Each row of a before or after table is a point. One or more steps were done to the points. Then noise was added and the rows were shuffled. The steps act on how far a point lies along the listed directions, d1 being the first. What was done? A step turns or swaps two directions, mirrors them in a line or flattens them onto one, adds a multiple of one to another, or multiplies one. Angles are multiples of 10 degrees, from the lower direction toward the higher: turns from -170 to 170, lines from 10 to 170 but not 90. Use the fewest steps. Two steps may share a direction if one is a turn and the other turns, adds or multiplies; they go together, in the order done. Otherwise the lowest direction goes first.
In the rows, zero is written as 128.

Directions:
(1): [ 68 147 112]
(2): [152 166  81]
(3): [132 177 170]
Before (14 x 3)
[[205  93 166]
 [108 120 150]
 [125 168 118]
 [ 98 162 132]
 [104 120 143]
 [ 98 145 140]
 [ 97 137 135]
 [ 87 123 146]
 [121  67  82]
 [ 81 142 155]
 [147 187  91]
 [ 90 102 117]
 [ 82 138 141]
 [107 146 127]]
After (14 x 3)
[[ 93 116 128]
 [ 78  66 113]
 [ 97  96 163]
 [205 150 239]
 [ 69  96 150]
 [ 92 108 124]
 [ 71  94 129]
 [119  64  85]
 [106 130 108]
 [137 173  85]
 [ 73  80 148]
 [ 97 138 103]
 [ 93  94 150]
 [171 221  36]]
Steps: add -1 times d1 to d3; multiply d2 by 2

Directions:
(1): [155 140 169 168 134 194]
(2): [145 123 124 139  38 126]
(3): [146 106  95 202 143  99]
(4): [167  99 191 119 134  83]
(5): [189 190 105 114 136 114]
(6): [171  71  93  96 136 161]
Before (14 x 6)
[[135 162  96 136  91 107]
 [119 137 115 137  83 104]
 [115 145 155 113 114 159]
 [115 132 129 117 201 173]
 [151 119 193 165  93 117]
 [ 98 145 155 143 249 163]
 [122 151 137 168  88 160]
 [123 121 132 148 181 151]
 [123 158 149 134  94 156]
 [115 121 105 140 103 137]
 [127 128 179 145 146 102]
 [179 127 136 141 137 148]
 [153 133 144 132  89 125]
 [148 170 108 141  93 128]]
After (14 x 6)
[[127  94 132 148 158 102]
 [100 155 125  92 108 155]
 [112 163 119  64  80 145]
 [120 127 120 128 150  95]
 [130  84  89 132 151 124]
 [138 118 110 159 143 144]
 [145 146 100 119 143 162]
 [ 84 118  84 156 151 118]
 [103 131 139 191 153 176]
 [ 74 159 145  46  66 176]
 [105 108  93 164 113 129]
 [139  81 111 136 153 103]
 [115 121 100 152  88 122]
 [109 127 155 143 124 173]]
Steps: turn d1 and d4 by -90 degrees; turn d2 and d3 by 110 degrees; swap d5 and d6

Directions:
(1): [114 149 127 154 185 110 110  52  87]
(2): [ 52 157 167  99  87 102 145 101 148]
(3): [142  89 143  31 149 132 116 111 106]
Before (8 x 9)
[[119 145 127 169 102 126 130 137 134]
 [164 110 132  86 170 131 113 125 107]
 [195 114 103 150 203 143  96 123  83]
 [141 133 116 126 119 121 116 111 111]
 [126 118 130 130 134 127 142 140 123]
 [ 70 162 143 142 100 118 140 114 173]
 [ 82 167 132 126 106 103 138 108 147]
 [113 137 140 140 117 127 138 157 138]]
After (8 x 9)
[[132 107 140  85 115 133 116 127 117]
 [ 94 138 137  75  77 115 147 146 161]
 [180 151  94 209 249 123  80  53  51]
 [122 121 133 128 138 125 146 140 126]
 [143 143 120 137 122 122 120 108 115]
 [125 122 147  99 120 130 132 156 132]
 [ 92 115 161  51  83 132 149 155 186]
 [143 162 114 200 168 115 117 119 119]]
Steps: add -1 times d2 to d1; multiply d3 by -1

Directions:
(1): [117 109 109 187 145  68 135 129 169 101  97 168 121 209]
(2): [102 132 195 129 222 146 130 127 156  79 112 142 115  88]
(3): [173 150  65 164 146 137 128 143 137  65 103  58 161 103]
Before (9 x 14)
[[109 125 179 109 130 144 111 132 127 161 149 137 128 119]
 [122 111 138 131 119  88 130 123 130 137 132 153 124 151]
 [166 156  97 154 154 136 137 132 132  72 140  94 153  75]
 [138 156 155 110 166 142 108 131 134 107 134 103 144  60]
 [123 113 130 197 156  62 131 123 169  96  85 172 117 226]
 [ 92 116 180 130 194 128 114 121 127 134 131 188 110 139]
 [130 104 119 111 109 161 129 140 112 150 140 122 123 101]
 [178 153  79  80  50 182 105 138  72 159 167  62 121  47]
 [111 114 129 139  63  92 123 128 109 182 137 152 127 172]]
After (9 x 14)
[[107  87 133 131 117 126 133 136 133 155 130 168 106 154]
 [143 130  84 178  96  95 124 141 127 115 109 100 151 153]
 [152 128 101 146 132 103 129 133 130  98 121 102 146 121]
 [ 80  90 178  90  58  95 115 111 112 226 168 235  52 185]
 [121 138 173  90 120 151 135 116 103 157 180 155 120  73]
 [113 118 150 157 142 101 115 136 156 131 122 148 132 174]
 [135 133 110 173 199 124 115 137 138  82 105 129 140 136]
 [ 98 130 193 101 145 107 112 119 138 156 145 177 116 117]
 [207 175  68 155 152 172 118 142 116  50 100  10 175  62]]
Steps: multiply d1 by 1.3; turn d1 and d3 by 110 degrees; multiply d2 by 0.7

Directions:
(1): [ 48 135  99 183  75 155 149  92 104 151  93 159  87 135 104 102 190 117
  87 157]
(2): [199 129 162 125 139 185  92  62 114 104 108 179  93 143 105 138 172 190
 149  97]
(3): [140 213 104  95  79 132 148  62 119 145 119  76 128 105 126 182 130  96
 194 144]
(4): [108 108 128  81 111 159 193 146 106  62 122 132 123  78 222 144 173 140
 118  98]
(5): [ 68 155 180 141  94  71 127 101 123  63 154  99 134 103  86 108 101 203
 129  98]
Before (9 x 20)
[[104 133 131 125 121 126 147 135 126 116 126 135 135 120 134 125 147 122
  126 122]
 [115 138 122 161 121 136 120 114 124 140 107 140 113 146 100 120 165 128
  113 145]
 [ 81 115  99 146 112  79 151 169 139 138 154  76 149 113 145 115  79  85
  111 139]
 [115 127 131 126 114 122 137 138 122 111 135 116 130 126 146 121 126 117
  108 135]
 [110 131 132 126 123 112 134 141 132 100 120 114 127 121 134 133 114 139
  122 115]
 [148 119 128 163 143 120  98 132 145 155 112 152 126 160  91 110 124 119
  118 133]
 [109 118 139 158 138 128 130 137 127 125 123 153 106 142 111 112 136 142
   89 140]
 [108 120 129 134 121 129 134 117 120 101 141 138 120 118 133 124 135 140
  105 117]
 [164  97  77 120 167 163 146 168 133 182 127 156 130 143 173 141 131  58
  113 152]]
After (9 x 20)
[[130 226 157 112  62 123 135   4 103  95 143  96 112  99  84 167 121 179
  194 106]
 [140 140 139 101 136 112 142 150 131  99 131 101 154 115 152 149 125 130
  137 119]
 [110 132 132 112 109 120 161 133 126  90 122 124 130 103 161 129 143 140
  126 105]
 [140  99 120 149 151 140 106 158 134 137 108 149 125 153 119 117 126 126
  101 131]
 [149  98 122 139 164 120 105 153 136 129 148 143 135 138 130 118 104 116
  100 130]
 [153 118 135 135 136 131 104 135 131 127 130 141 121 150 123 115 123 128
  111 137]
 [197  59 133 160 162 185  95 115 123 123 112 191  92 153 137 107 159 156
  106 101]
 [144 105 146 119 162 121 140 172 136 112 136 143 131 127 150 122 111 137
  104 125]
 [140 122 142 127 149 122 112 139 142 135 126 146 144 140 118 124 127 120
  131 120]]
Steps: turn d1 and d4 by 170 degrees; turn d2 and d5 by 160 degrees; add 1.5 times d5 to d3

Directions:
(1): [126 182 150  97 103 152 116  95 147 177 119  70  79 158 161  81 129 167
 151 153 164 162 126 130 166 117 212 127  57 131 124 122 202 139 136  89
 117  73 178 140 192  90 112 146 209  83 157 158]
(2): [144 169 157  75 121  42 164 179  98  97  76 110 167 130  83 103 108 152
 121 160 127 143 188 112 120 140 104  78 119 196 151 173  50 158 107 201
 163 102 138 138 140 122 101 178 195  94 152 105]
Before (10 x 48)
[[147 147 173 102 128  39 153 178  85  95  70 135 158 138  85 102 113 129
  120 170 128 120 181 100 123 148 112 100 143 185 152 159  48 139  91 199
  197 106 118 162  97 135 105 151 159 110 153 111]
 [130  84 110 176 145 135 114 110 126 147 154 160 110 103 143 171 120  77
  121 104  96 115  86 137 129 112  93 164 182 101 116 105 115  97 132 135
  133 147 116 122  69 163 155  71  46 171 111 128]
 [118  53  99 179 148 197 132 109 116  92 176 201 148 128 130 192 133  61
  105  93 107  93 110 103 109 148  66 176 213 115 109 118 129 102 143  98
  106 205  82  87  56 176 136  67  20 181  83 124]
 [ 88  72  96 217 141 174 106 118 113 126 168 178 100 113 143 202 124 104
  120  95 114  99  64 151  86 134  64 150 194  95 104  95 140  94 127  84
  103 166  80 121  45 189 188  86   7 194  63 104]
 [141 180 145  88 120 143 128 113 133 179 115  30  82 162 157  77 126 146
  173 155 164 163 124 125 164 111 218 132  58 151 147 153 194 135 126 115
  121  64 184 140 191  87 128 154 239  93 175 164]
 [122 213 164 121 103 166 113  86 118 216 108  49  71 189 177  43 113 193
  145 163 172 176 124 131 155 107 236 120  52 121 142 107 233 144 150  78
  114  27 194 148 200  80 111 138 237  80 161 178]
 [154 144 136 105  93 152 141 121 139 152 128 111 123 131 145 117 123 127
  149 151 133 135 108 133 150 132 150 119 114 109 120 133 154 140 111 144
  140  81 159 136 160 101 141 133 162  88 149 133]
 [135 106 125 156 119 115 138 144 138 124 141 169 146 104 113 138 119 118
  107  99 109 136 163 128 109 128  88 115 166 102 159 117 107 147 126 158
  123 160 121 112 112 131 112 158  98 139 121 114]
 [149  85  87 205 148 144 127 122 141 133 177 155 125 111 127 171 130 100
  131  93 105 109  82 155 103 106  75 166 192 118 135  94 118 129 120 120
  139 171  92  96  66 172 137  97  49 181  95 123]
 [106  94 116 196 114 209 100  73 136 152 175 122 108 127 164 154 150 120
  157 123 113 121  76 147 129 123 150 163 143  69 103  55 207 122 142  41
  107 143 130 105  90 123 167 106  63 160 117 173]]
After (10 x 48)
[[134 115 124 152 131 149 115  88 143 169 146 119  84 127 156 140 118 108
  137 126 116 132  86 146 152 113 152 159 151 114 116 103 156  99 132 121
  128 114 134 128 106 142 143  82 104 142 133 146]
 [157 115 127 124 108 152 143 129 136 133 135 129 136 120 140 144 128 118
  138 143 110 131 104 132 135 135 120 121 135  90 117 140 121 136 108 155
  141 107 140 133 135 116 149 128 132 102 139 125]
 [112 112 119 143 124 202 126  86 133 128 174 142 110 163 162 142 127 101
  121 124 137 127 120 101 142 150 145 169 139 137 114 126 184 111 140  81
   90 146 138 115 116 144 116  94 103 135 114 146]
 [114 106 118 194 103 206 104  69 140 154 170 125 108 130 176 146 155 120
  167 124 123 129  78 156 136 120 160 168 142  72 104  59 211 118 151  38
  111 141 143 107 100 125 163 107  71 152 120 168]
 [119 139 131 172 132 154 122 107 106 164 131 132 122 133 145 107 111 142
  113 123 133 130 118 131 111 120 137 138 146 105 143 104 150 131 139 114
  121 103 132 133 114 123 134 102 118 139 118 150]
 [149 149 176  92 132  35 157 171  80  98  67 133 148 138  82 103 116 134
  120 174 135 122 181 103 128 152 119 100 141 186 151 157  50 143  92 198
  198 105 121 167  95 135 107 138 166 101 146 111]
 [140 111 121 131 151 135 130 142 117 139 137  82 127 127 122 139 132 103
  150 127 130 127 114 123 127 116 141 134 139 135 140 147 139 125 122 137
  128 122 123 123 119 129 145 128 146 145 142 135]
 [ 97 124 127 182 117 180 102 108 126 165 152 128  59 143 167 156 130 138
  136 124 139 144  75 143 118 128 126 143 127 109 106 106 190 115 128  55
   93 114 122 132 105 157 171 107  85 140  93 128]
 [147 129 118 169 135 146 121  96 154 163 172 120  92 128 147 129 119 130
  142 121 133 134  97 148 133 101 129 156 143 128 129 104 155 137 117 103
  142 129 128 100 103 142 123 115 102 148 116 141]
 [130 131 141 134 107 123 143 138 138 137 131 145 130 117 130 122 116 131
  119 112 117 150 165 126 116 130 119 112 141 117 160 116 124 148 115 149
  119 132 133 120 136 118  98 158 131 119 130 123]]
Steps: flatten d1 and d2 onto the line at 100 degrees

Directions:
(1): [ 50 222  75 148  81 184  76  94 120 102 132 161 109 121 120  73 111  71
 121 125 100 200 140 155 150  81 168 124 101 112 116  86 171 138  85  88
 156 102 165 176 138  90 125 102 179 109 145  83 170 107 144  72 127 135
 126 198 121 125 147 110 150  38 159  97]
(2): [178  59 150 173  72 176 113 162 112 149 206 140  86 145 114 121 103 180
 145  81  93 157 149 129 132  56 134 120 166  68 118 177 167 127 119 233
 116 109  65 125  89  89  88  90 121 101 132 149 148 175 125  97 105 152
 190 154 102  92 191 132 119 106 124 187]
(3): [173 174  87 118 167 169 127 147 139  71 108 133 222 140 143  82 135 144
 143 142 143 120 127 133 182 158  82 157  75 107 130  96  88 135  99 177
 139 235 123 120  87 186  65 109 113  80 121 144 142 131  57 106  55 101
 134 186  79 143 129 192  91  96 115 146]
(4): [ 48 130 118 182 122 118 183 105 137 134 176  87 117 149 170 179 132 125
 144  99  84 127 113  69  40 110 196 119 134 137 146 115 108 129 105 105
 156 139  47  86 157 196  75 171 101 102 170 111 103 112 119  41  65 110
 147 101  82 119 101 166 116 123 131  52]
(5): [148  69 101  84 145 108 134  92 127 212 188 185 165  73 129 181  45 140
 115  91 105  97 112  73 199 128 116 165  33 154 146  85 138 156 114  84
 152 115 125 149 109  66 131 122 139 123 154 158  99  70 168 107  84 153
 103 104 140 133 175 145  69  97  90 121]
Before (12 x 64)
[[206 142  92  63 184 158  92 150 144 135 117 155 212 111 106  92 104 146
  110 137 157  87 112 140 226 168  55 170  41 111 126  91  88 128 130 157
  129 175 181 143  61 116 131  90 142 112  89 156 136 130 112 186 119 133
  113 150 129 152 151 160  85 102  77 194]
 [127 207  99 146 109 213  96 145 120  38  96 135 140 160 119  44 161 122
  143 170 126 174 129 181 155  97 135 127 129  83 113 105 129 110  85 180
  107 180 155 126 113 147  95 103 134  91 112 101 170 164  70  86 103 106
  156 228  92 120 138 141 148  76 160 150]
 [149 162  87 110 153 152 101 112 122 105 105 153 191 113 126 106 101 129
  106 156 140 119 112 139 224 142  72 164  53 123 121  88 109 133 111 154
  141 159 171 147  78  96 106  87 113 113 116 172 149 119 101 126 102 137
  127 193 112 144 162 143 106  84 113 158]
 [170  52 167 118 141  89 167 126 143 178 158 101 124 136 134 172 119 167
  127 108 138  83 123 100 100 143 124 129 147 119 137 159 125 132 157 155
  113 122  77  99 131 138 138 139 107 147  95 171 113 144 137 169 148 138
  157  68 147 147 126 143 126 191 120 158]
 [147 183  87  65 191 145 103 135 157  81  83 159 230 107 133 110 133 114
  110 162 173 106 115 156 249 184  74 153  41 139 122  45  76 130 104 127
  147 200 179 160 100 152 116 113 141 115 120 141 130 104 101 135  89  97
  101 184 107 168 125 171  99 114 116 133]
 [153  52 165 182 125  99 173 148 122 157 184 104 123 129 133 172 130 159
  138 104  85 108 138 111  88 111 142 112 161 129 137 159 124  96 134 172
   93 122  57  84 114 139  96 128  85 137 153 148 106 133 132 118 113 158
  167  75 115  95 140 143  97 149 122 127]
 [228 121 119  68 187 120 114 149 135  97  78 145 197 129 120  79 126 137
  122 153 197  83 121 165 210 188  44 164 103 125 119 121 112 123 145 160
  107 160 181 133  70 110 141  82 124 128  91 159 136 119  80 195 159 113
   82 145 146 145 137 140  98 161 105 196]
 [ 97 181 126 146 123 152 118 129 130  91  92 110 132 145 130  95 158  88
  127 145 121 169 151 145  98 126 127 121 160 119 115 115 145 123 119 143
  117 127 157 128 138 132 128 123 140 127 113 113 127 151 119 133 125 133
  149 157 121 119 120 131 159 119 152 151]
 [125 175 123 133 119 144  86 144 138  80  97  91 124 162 129  84 163 131
  131 128 133 141 159 187 120  99 114 102 161 114 117 134 118 111 146 159
  108 137 161 160 141 140 150 122 125 148 111 110 159 157 115 156 162 106
  117 149 134 126 104 103 152 130 148 131]
 [132 163 106 165 118 156 113 118 118  98 150 116 139 144 144 120 148 108
  135 114 101 154 132 108 119  89 154 140 115 110 144 117 120 130 100 134
  139 159 116 125 133 161  80 132 124  90 153 110 144 114 122  90  82 112
  148 157  92 124 118 167 115 104 147  96]
 [113  34 150 160  88 139 153 136 118 167 188 113 100 128 133 167 108 174
  142  94  99 133 134 112  98  93 159 123 126 117 154 137 137 137 129 164
  138  90  65 113 108 116 117 136 112 119 132 158 119 121 128  98  91 142
  163 107  95  90 154 149 108 114 117 155]
 [102 104 156 157  91 114 126 115 101 158 185 134  54 140 120 164 123 128
  139  92  95 139 132 123  95  99 179 126 138 135 130 147 162 127 126 148
  120  63 109 126 146 109 117 118 116 134 158 118 149 147 169 123 124 128
  139 100 139  94 139 100 131 125 146 126]]
After (12 x 64)
[[ 79 118 167 159 103  94 127 119 115 134 104  90  53 139 118 158 145 119
  102 152 133 128 115 147  83 114 143 103 190 139 117 162 134 105 163 127
  112  44 144 118 146  93 170 136 102 176 113 141 131 155 157 159 203 150
  143 106 155 119 121  67 177 170 147 131]
 [148 148 118 146 125 151 122 135 112 102 161 140 138 151 130 116 133 142
  148 107 114 136 134 131 149 125 133 154  90 115 127 121 126 131 102 195
  128 163 108 120 105 161  62  96 103  93 150 135 163 153 102 108  60 102
  146 157  96 107 141 157 100  95 134 149]
 [147  81 147 110 158  99 159 123 134 167 129 122 155 118 134 174 113 125
  124 121 119 107 135  93 120 149 103 141 123 149 135 113 129 137 135 134
  116 121 127 113 124 110 137 142 114 142 122 153  82 125 144 152 105 151
  134  92 139 123 134 147 112 158 111 158]
 [218 103 149 112 132 126  92 143 111 124 122 136 129 122 106 116 144 133
  122 134 148 122 135 135 167 117  92 144 135 114 135 157 128 127 142 153
  102 132 166 140 116 102 143 117 127 134 117 143 141 134 144 190 151 131
  128 131 149 127 133 125 122 157 131 165]
 [136 165  89 166  99 180  92 130 113 107 161 170 158 109 109  71  99 107
  127 117  82 179 154 165 193  85 129 133  94 101 120  98 163 115  87 161
  114 139 136 154  86  79  93  70 150 105 148 120 165 111 126  88  98 163
  157 190 109 106 183 138  97  36 142 140]
 [136  74 128 107 145  93 131 114 140 179 171 109 139 121 145 186  98 164
  124  84 107  86 137 103 129 109 118 128 104 152 146 115 109 127 146 122
  123 122 108 139 139 119 143 151 101 152 146 147 102 109 153 133 113 125
  102  78 137 125 123 127  91 149 103 108]
 [ 40 148 149 152  96 120 109 120 133 160 136  89  28 140 107 145 147  90
  106 120 108 145 119 136  45  95 191  95 184 125 118 147 143 102 157  87
  125  18 149 129 157 104 186 146 159 165 116  86 133 150 192 158 217 150
  133  83 162 121 104  73 182 140 137 112]
 [ 83 191  77 141  93 175 105  81 139 134 163 147 138 127 131  90  94 103
  125 109 102 172 133 131 148  94 161 140  78  93 125  85 168 150  87 116
  158 130 121 160 126 108 106  98 167 100 119 117 169 113 134  77 108 135
  155 181 118 147 156 144 136  53 157 116]
 [186   8 183  91 133  95 149 138 114 195 152 148  85 108 101 187 103 173
  121 136 129  83 108 109 138 116 123 131 143 140 136 156 137 115 158 140
   82  78 129 107 129  61 179 141 111 162 116 159  91 143 163 169 163 152
  128  77 171 113 160  96 123 185 109 172]
 [121 128 110 155  78 203  89 146 117 100 141 140 130 134 112  74 117 146
  139 119 114 178 150 173 162  84 133 130 106  86 134 109 150 137 103 182
  143 121 123 152  87 104 111  91 148  99 113 137 174 132  99 101  95 137
  161 196  86  99 169 144 125  53 136 180]
 [ 43 122 130 151  98  92 137  82 125 159 153 115  51 132 138 153 112  77
  115 103 115 132 114 117  59 100 195 111 166 148 129 128 170 118 137  48
  134  13 130 127 160  81 171 131 145 155 154  95 118  91 173 105 195 132
   95  85 158 115 118  83 152 146 146  78]
 [ 84 108 190 108 130  70 122 130 143 134  83 100  61 126 114 175 174 105
   99 160 165 111 120 165 102 152 149  84 197 165 115 138 116  95 171  87
  107  43 167 144 178 114 211 162 140 201 117 112 107 138 186 190 231 125
  108  76 179 141  86  69 188 212 152 111]]
Steps: add -0.5 times d2 to d1; turn d1 and d5 by -160 degrees; turn d3 and d4 by -140 degrees
